Every row gives one point. Examples show where two turns around zero, p and q, send a point. Where does a point land after both, in the order given? Backwards means that the second turn is done in reverse. Each puzzle has new turns, and all numbers are rounded.

Turn p:
[ 29 -13  27] => [36 17 12]
[-26 -43  -1] => [-10 -23  43]
[-44  39  -1] => [-54  19 -15]
[43 13 21] => [ 40  25 -16]
[-40  37  -3] => [-50  16 -16]
[ 38 -33 -44] => [ 38 -54  -9]
Turn q:
[50 51 -4] => [-41  54  23]
[ 3 26 32] => [14 22 32]
[-39 -63   6] => [ 45 -46 -36]
[-22  13  -5] => [ -4 -18  18]
[  9 -27 -29] => [-14 -10 -37]
Where do these land?
q, then p backwards: [ 36 -23 -49] => [-18  56 -27]
q, then p: [-21 -14  40] => [46  6 -8]
q, then p: [-43  47  -9] => [ 3 30 57]
q, then p: [ 28 -10  17] => [ -2   4 -34]

Turn p:
[ -7 -17 -30 -15] => [-37   9   5  -4]
[-16  47 -15 -21] => [ 11  53  -8 -11]
[ 41 -60  44  -7] => [  0 -78  21 -29]
[-62  28  26  22] => [39 33 32 47]
[42 27 -3 -8] => [ 14   1 -38 -31]
[ 40 -33 -43  -1] => [-52 -25 -31 -15]
[-38   9  20  30] => [25  7 18 43]
Turn q:
[ 18  54  -9 -55] => [ -1  34 -66 -28]
[ -8 -18  14 -46] => [-40 -18 -20 -20]
[46 21  8 -5] => [-10  50  -7   0]
[-30 -44  48  35] => [-26 -42  37  50]
[-17  -3 -15  47] => [ 37 -13  29  19]
[ -8 -10 -46  23] => [ 39 -10  27 -22]
Where do these land?
p, then q backwards: [ 45 -37 -22 -14] => [-20 -29   5 -53]
q, then p backwards: [-53  55 -22  19] => [30 38 42 51]
p, then q: [ 20  28   2 -16] => [  0  18 -18 -28]
q, then p backwards: [-45 -26  35 -26] => [ 29 -52 -15  28]
p, then q backwards: [ 33 -20   7  37] => [-51   4  13 -11]

Turn p:
[-38 -25  16 -30 -78  10] => [ 36  19  56 -27 -53 -32]
[-19  70 -71   0  27  38] => [-80   5  -3 -56  16  51]
[-40 -15  17  34  14  -6] => [ -1   4   8  42 -29  28]
[ 47  31  10 -12  13  43] => [-17 -35  16 -17  57  -9]
[ 33   0   9  32  22 -50] => [ -3  16 -45  46  23 -16]
[  5 -23 -17  10 -19 -23] => [ 22  34 -13   1  -5  -4]
[ 26  -7  23 -23  -6 -58] => [ 17  -1 -40  14  -7 -55]
[-14 -31  13 -11  26  45] => [ 26 -41  20  -2  -2  37]
Turn q:
[  8  -4 -36  21  14  -5] => [-16   4 -32 -24   1 -13]
[ 21  -6 -31  -2 -68 -17] => [ 10  -2  31 -34 -29 -57]
[-13  17  20  32 -28 -16] => [ -6  17  10  15 -48  -1]
[ 13  30  59 -18  30 -20] => [19 41  8 56 22 20]
[12  7  4 10 65 63] => [-22 -39 -54  40  42  19]
[-18 -82  31 -31  32 -41] => [-33  32  53 -33  52  54]
[-28  20 -37 -30  17  33] => [ 38 -40 -32 -17  11  17]
[  5  20 -11  18 -60   2] => [ 10 -11  14  -2 -50 -40]
Where do these land?
q, then p: [-20 -46 -17  -1  22 -23] => [-11 -46   9 -32 -21   9]
q, then p backwards: [  7  41  69 -15   9  24] => [ -3 -33  49  59  18  -4]
q, then p: [ 18  15  36  10 -52  53] => [ 41  41  11  61 -11  -9]
p, then q backwards: [-24  10 -40   0 -22  42] => [-34 -44   1  -7  -7 -36]
q, then p backwards: [-16  18  39  19 -18 -39] => [-44 -14  -4  34 -29 -12]
p, then q: [ 13 -21 -42 -46   1 -30] => [ 42  -3  -4 -37  28 -38]
q, then p: [ 22 -17 -45  33  60 -26] => [-46  -4 -35 -52 -31  33]
